Every row gives one point. Each copy is the shape, with its points in the same order, stretched, turned, moved and blurred by noise. Some copies are also mirrored. Which?
In the rows, 128 means zero.

Shape (7 x 3)
[[172 151 109]
 [ 69 160 186]
 [132 135 137]
 [176 103 124]
 [ 97 137 138]
 [105 109 115]
 [111 118 130]]
Copy 1 (7 x 3)
[[149 138 153]
 [ 71 182  35]
 [132 138 112]
 [188 111 139]
 [ 87 143  98]
 [105 112 114]
 [119 127 100]]
Copy 1 is: mirrored
Copy 2 (7 x 3)
[[160 132  96]
 [ 52 188 127]
 [111 142 123]
 [146 124 146]
 [ 73 139 120]
 [ 74 106 133]
 [ 81 124 133]]
Copy 2 is: only turned

Shape (10 x 4)
[[138 119  82  71]
 [136 125 161 151]
 [140 129 152 143]
 [130  94 137 154]
 [118 127 178 158]
 [103 138 180  97]
 [137 116 129  62]
 [140 100 130 155]
 [104 105 154 118]
 [ 69 109 107 134]]
Copy 1 (10 x 4)
[[ 88 147 190  72]
 [137 110  93 163]
 [133 114 101 148]
 [134 107 137 182]
 [142 124  68 181]
 [ 95 169  53 135]
 [ 61 147 137  89]
 [138 100 146 172]
 [105 149 106 165]
 [145 179 148 168]]
Copy 1 is: mirrored
Copy 2 (10 x 4)
[[141 102  87 190]
 [130 167 113  78]
 [125 158 106  92]
 [177 146 119  85]
 [116 151 125  51]
 [ 69 116 100  69]
 [111 116  60 152]
 [173 163 119  97]
 [135 113 117  80]
 [156  70 178 103]]
Copy 2 is: only turned
Copy 3 (10 x 4)
[[145 102  77  62]
 [117 141 134 130]
 [127 140 128 126]
 [ 99 151 113 121]
 [ 98 131 159 140]
 [105  84 176 107]
 [139 104 118  61]
 [114 155 105 117]
 [ 88 111 143 100]
 [ 74  80  99 123]]
Copy 3 is: mirrored
Copy 4 (10 x 4)
[[104 151 184  94]
 [118 100 100 165]
 [121 110 117 156]
 [153 102 126 144]
 [113  82  91 160]
 [ 67  77 121 129]
 [ 92 112 179 121]
 [150 108 120 149]
 [116  77 132 126]
 [126  86 117  77]]
Copy 4 is: only turned

Shape (12 x 6)
[[ 79 121 108 105 118 188]
 [149 122 100 153 122 136]
 [149 162 163 125 137 104]
 [186  95 169 129  82 160]
 [ 72 148 149 107  43 123]
 [125 142 142 151 125 128]
 [125 124  84  96 114 144]
 [122  90 123 145 139 157]
 [117 136 151 121  99 122]
 [138 157 118  86 105 143]
 [137 161 173 130 131 133]
 [114 107  84  74 151 150]]
Copy 1 (12 x 6)
[[ 87 155 118 178  88 164]
 [130 111 137 111 141 159]
 [152 172 133 158 155 132]
 [ 77 130 213  88 160 141]
 [123 158 180 231 107 178]
 [132 136 125 157 150 143]
 [126 142 130 136  96 178]
 [103 116 131 131 123 126]
 [131 154 154 174 136 142]
 [123 175 137 149 116 188]
 [125 173 137 172 158 136]
 [123 160 103 137  68 160]]
Copy 1 is: only turned
Copy 2 (12 x 6)
[[211 101 119  88 181 132]
 [133  97  99 128 128 120]
 [103 177 149 127 142 171]
 [ 98  97 169 168 196 129]
 [249 146 149 184 151 136]
 [138 143 104 134 150 149]
 [187  89 135 104 128 119]
 [133 112 103 108 175  97]
 [166 153 143 145 156 139]
 [174 114 172 112 138 153]
 [116 165 146 122 173 183]
 [176 109 147  68 140  87]]
Copy 2 is: mirrored
Copy 3 (12 x 6)
[[108  65 125  85 117 139]
 [131 127 112 124 133  98]
 [113 149 164 144 160 150]
 [ 77 112  89 189 115 135]
 [ 73 133 148 110  73 167]
 [128 128 126 128 130 143]
 [ 99  99 143 103 130  96]
 [148  89 105 139 114 119]
 [ 99 127 147 139 113 149]
 [ 67 111 158 105 151 130]
 [107 129 142 138 158 169]
 [111  77 158 105 131  97]]
Copy 3 is: mirrored

Shape (9 x 6)
[[ 99 134 105 116 204 187]
 [148  40 148 150  91 125]
 [123 142  74 119 105 140]
 [146 112 124 124 141 112]
 [154 137 134 119  99 167]
 [131 127 127 168 144 131]
 [128 142 147 132  72 121]
 [119 137 133 114  92 138]
 [137 118 150 130  81 127]]
Copy 1 (9 x 6)
[[136 166  38 181  89 154]
 [170 102 166  91 182 194]
 [124 187 139  86  78 140]
 [159 100 140 112 107 143]
 [125 157 171 135  99 170]
 [175 129 136 141 125 135]
 [105 139 201  97 133 123]
 [100 151 166 106 117 129]
 [118 127 192 104 138 145]]
Copy 1 is: mirrored
Copy 2 (9 x 6)
[[138 113 100  45 104 241]
 [ 62 174  99 166  56  87]
 [ 92 123 186 105 143 166]
 [109 133 110 107 130 127]
 [100  97 136 148 122 142]
 [110 148  98 133 136 151]
 [122 130 154 187 131  91]
 [127 119 153 153 122 124]
 [109 131 133 178 112  93]]
Copy 2 is: mirrored

Shape (13 x 8)
[[146 121 144 118 108 123 163 108]
 [141 153 120 140 138 144 161 101]
 [140 119  94 128 156 120 154 135]
 [ 89 138  97  93 109 149 155 126]
 [142 129 109 137 118 154 146 123]
 [115 123 120 141 141  76 141 123]
 [143 130 100 114 120 152  94 134]
 [115 143 107 120 131 154 135 168]
 [123 120 158 122 116 138 165 109]
 [126 123 104 129 104  92 156 104]
 [122 178  96 129 129 118 147 224]
 [136 140 133  90 186 109 146 107]
 [123 115 123 135 119 101 107 126]]
Copy 1 (13 x 8)
[[113 170 143 112 129 128 125 101]
 [ 99 143 126  80 142 142 129 113]
 [140 118 162  97 130 140 120 128]
 [150 131 128  96 133  99 166 104]
 [129 141 121  90 138 131 108 119]
 [117 120 151 130  98 140 125 121]
 [173 147 107 104 136 143 120 145]
 [153 105 124 116 159 123 124 122]
 [ 96 163 139 113 142 108 124 107]
 [125 146 141 108  89 136 135  99]
 [170  60 130 151 159 162 120  88]
 [124 148 172 107 157 147 164 140]
 [141 140 125 133 103 137 114 134]]
Copy 1 is: mirrored
Copy 2 (13 x 8)
[[135 102 116  98 141 183 121 148]
 [134  69 128 103 175 143 115 106]
 [101  98 102 161 150 149 139  94]
 [139 104 137 100 155 154 219 115]
 [159  95 107 134 163 143 136 121]
 [ 74  82 133 151  94 149 127 129]
 [180 139 128 147 125 138 134 104]
 [138 137 106 131 154 100 175 111]
 [133 107 136  94 164 169 133 166]
 [110  64 117 130 101 181 149 127]
 [ 93 145  47 123 109  44 181  82]
 [ 83 122 160  99 156 173 108  86]
 [126 113 139 159  87 149 125 143]]
Copy 2 is: only turned
Copy 3 (13 x 8)
[[149 150 139 125 108 103 138 113]
 [137 143 159 119 142 103 145 131]
 [110 105 151 117 113 112 136 120]
 [170 102 154 120 159  90  87 136]
 [135 136 139  96 145 107 128 122]
 [132 102 144 155 102 131 162 127]
 [120 147 125  87 157 146  88 134]
 [136 113 135 107 148 104 103 170]
 [152 151 127 138 113  89 136 116]
 [160 111 150 126 118 117 150 112]
 [146  93 155  88 131 123 123 249]
 [110 134 163 168  82 117 123 117]
 [128 127 117 126 121 138 138 131]]
Copy 3 is: only turned
Copy 4 (13 x 8)
[[138 154 145 141 163 150 138 123]
 [109 166 117 176 147 112 142 108]
 [130 121 117 153 128 145 166  71]
 [154 150  61 170  97 164 148 137]
 [139 137 129 169 126 124 122 118]
 [107 137 134 108 129 174 159  77]
 [134  92 109 150 146 127 113 130]
 [161 134  89 137 101 125 126 103]
 [146 163 140 132 141 131 144 138]
 [117 147 125 152 135 193 148  99]
 [169 153  69 104  99 142 112  17]
 [106 130 102 127 185 120 190  91]
 [123 115 138 110 137 160 129 115]]
Copy 4 is: only turned

Shape (13 x 9)
[[111 148  97 127 142 106 123 169 114]
 [106 164 143 187 135 153 146  94 115]
 [105 103 156 150  88 123 119 103  85]
 [128 109 105 156 126  53 155  53 147]
 [130 125  97 125 100 131 154 121 132]
 [128  94 135  68 156 214 114 159 145]
 [122 126 167  99 144  81  83  63 117]
 [113 105 107 111 133  81  88 134 155]
 [ 85 135  80  93 111 171  82 160 141]
 [124 155 126 136 137  87 108 125 171]
 [ 92 102 172 164 102 146 131 155 139]
 [131 119  95 159 141 132  95  98  83]
 [ 78  77 114 125 149 119 140 110  83]]
Copy 1 (13 x 9)
[[122  85 152 111 153 133 145 142 156]
 [187 145 148 174 165  67  99 105 158]
 [131 173 138 191 110 124 128 162 103]
 [150 113 157 152 163 116  70 145  37]
 [131 101 142 162 127 137  87  95 119]
 [140 117 107 136  88 169 169  23 183]
 [119 174 174 166 155  78 194 152  81]
 [ 94 123 158  78 139 162 136 146 106]
 [ 80 123 169 122 148 202 145  75 201]
 [127 128 175  77 154  84 119 127 122]
 [162 167 132 110  73 132  99 135 133]
 [109 128 112 174 192 124 136 133 150]
 [154 110 129 187 134 203 152 148 101]]
Copy 1 is: only turned
Copy 2 (13 x 9)
[[138 165 130 184 139 129 104 102 101]
 [ 87 142  86 151 111 115 128 134 176]
 [ 51 133 136 135 109 121 127 111  79]
 [132  82 114 112 107  84 119  74 144]
 [104 148 176 123 123 109 114 101 132]
 [107 161 177  97 162 143 165 175  90]
 [104  78  94 155 150 125 195 111  74]
 [140 123 136 160 117 103 132 124  65]
 [121 194 163 156 103 103 145 136  87]
 [152 125 121 190 110 101 126 129 123]
 [ 75 146 151 132  89  83  99 172  96]
 [113 139 101 144 116 155 134  91 125]
 [ 86 145 113  85 162 122 141 104  80]]
Copy 2 is: mirrored
